Each row is a point. Each copy is the shape, with its points in the same order, stretched, turned, moved and blurred by noise. Is it also mirrored, or only turned?
In the rows, zero is written as 128.

Shape (6 x 3)
[[151 130 171]
 [ 80  76 114]
 [143 104  75]
 [114  93 163]
 [140  87 140]
 [130 101 103]]
Copy 1 (6 x 3)
[[148 160 153]
 [117  53 145]
 [157  86  72]
 [136 112 175]
 [168 107 144]
 [154  94 116]]
Copy 1 is: only turned
Copy 2 (6 x 3)
[[160 124 177]
 [ 90  92 116]
 [144 115  77]
 [122  90 163]
 [144  89 135]
 [139 109 106]]
Copy 2 is: only turned
Copy 3 (6 x 3)
[[158  98 166]
 [ 71  84 102]
 [129 115  64]
 [118  76 149]
 [139  78 120]
 [126 107  99]]
Copy 3 is: only turned

Shape (12 x 6)
[[144 229  98 142  82 205]
 [124 142 119 119 158 155]
 [150 112  99 156 161 130]
 [148 111 123 150 122 114]
 [140 136 157 150  93 123]
 [144 125 155 139 111 116]
 [146 125 108 120 149 163]
 [ 85 119 103 127  40 107]
 [ 85 104 116 127 133 144]
 [127 132  99 124 162 123]
 [144 141 183 130 156 107]
 [ 83 114 126 144 145 125]]
Copy 1 (12 x 6)
[[132 143  57 101   7 185]
 [116 111 118 154 100 154]
 [115 147  91 166 135 136]
 [124 151 101 127 127 131]
 [140 160 113  92 107 132]
 [140 151 121 113 119 122]
 [132 114  87 149 108 145]
 [ 83 139  96  39 119 167]
 [105 111 134 112 128 174]
 [101 126 108 149 116 128]
 [140 146 153 137 112  95]
 [ 92 133 143 132 128 163]]
Copy 1 is: mirrored
Copy 2 (12 x 6)
[[ 52 217  89 171 107 164]
 [108 125 123 120 136 173]
 [133  99 133 153 128 157]
 [143 115 134 149 116 120]
 [135 160 149 134 112 101]
 [135 142 153 132 109 109]
 [117 128 128 131 112 183]
 [163 152  68 114 131  82]
 [154 126 105 107 161 156]
 [111  94 112 128 138 150]
 [114 124 186 107 127 106]
 [151 117 122 114 176 138]]
Copy 2 is: mirrored
Copy 3 (12 x 6)
[[134 220 149 122  98 239]
 [115 151 153  88 137 129]
 [153 135 127 118 169 117]
 [147 119 109 141 138 132]
 [136 105 138 154  94 145]
 [142 107 132 144 106 128]
 [147 152 130  83 142 144]
 [ 82 115  60 155 103 172]
 [ 91 113 129 114 147 132]
 [123 145 127 110 147 114]
 [150 117 179 132  94  84]
 [ 95 117 142 134 152 117]]
Copy 3 is: only turned
Copy 4 (12 x 6)
[[ 93 154 104 146  17 217]
 [ 99 125 126 138 136 172]
 [118 137 124 161 146 116]
 [132 111 122 133 120  98]
 [117  94 138 111  82 108]
 [127  94 142 115 106 106]
 [117 117 116 160 134 165]
 [122  96  42  78  81 112]
 [ 83 100  86 124 143 148]
 [120 144 115 133 152 142]
 [118 101 191 101 134 116]
 [ 77 113 108 114 147 126]]
Copy 4 is: only turned
